Rows are points. Two turns around zero, p and q, are shown by what they do to some points. Write where each new point lands after one turn and then the other. Backwards means that the second turn is done in reverse. Each puzzle has new turns, and all numbers are rounded.
In the rows, zero is written as 128.

Turn p:
[184  64 123] -> [147 144  46]
[152 144 131] -> [156 135 132]
[ 91 116 161] -> [104  83 132]
[ 76 179  97] -> [ 94 146 198]
[138 138 127] -> [140 133 133]
Turn q:
[148 214 155] -> [ 37 113 120]
[109 123 107] -> [147 107 122]
[115  99 141] -> [151 137 152]
[141  76 109] -> [176 156 117]
Where do these land?
p, then q: [150 131  83] -> [ 87 105 111]
p, then q backwards: [165 179 143] -> [ 98  71 129]
p, then q: [132  87 162] -> [176 128 104]
p, then q backwards: [ 65 114 124] -> [124 185 158]

Turn p:
[144 127 123 184 149 137] -> [ 97  82 132 124 149 146]
[ 96 110 122 197 123 118] -> [120  60 120  93 112 129]
[ 65 154 125 118 113 225] -> [127 174  67  46 145 167]
[160 143 160 109 121 105] -> [133 149 176 148 126 127]
[148 167 119 102 133 107] -> [114 158 141 163 106 142]
[ 92 105 121 107 156 103] -> [119 131 106 129 108  76]
[158  68 143 107 117 124] -> [173 122 141 148 166  92]
[162 149 112 100 111 105] -> [142 149 141 174 113 145]
Turn q:
[157 126  82 135  94 136] -> [115 165 119 147  97 164]
[139 102 137  77 184 131] -> [141  62 112  91 108 135]
[179 142 116 128 100 148] -> [130 138 120 166 122 178]
[ 93 131 167 154  81 110] -> [139 174 140 122 184 107]
[ 93 104 135  86 178 148] -> [120  74 148  74 117 118]
[169 146  84 147 109 163] -> [112 146 140 175  93 169]
[ 93 165 143 143 103  84] -> [105 157 110 137 173  86]
[119  81 136 110 188 115] -> [158  85 121  83  98 102]
[110 155 151 172 115 116] -> [132 151 142 158 159  93]
Where do these land?
p, then q backwards: [116 140 171 121 158 121] -> [ 76 130 111 138 122 134]
p, then q: [ 99 133 126 172 105  83] -> [154 166 125  89 144 166]
q, then p: [184 128 137  79 113 148] -> [134 126  81 116 187 147]
q, then p backwards: [175 162 106  98  74 203] -> [195 210 103 159 118 148]
q, then p: [ 81 118 116 125 135 100] -> [133 152 129 145  84 105]
p, then q: [110  91 132 150 127 133] -> [141 121 100 101 107 133]
p, then q: [131 124 108 151 184 108] -> [128 159 141  93 117  83]
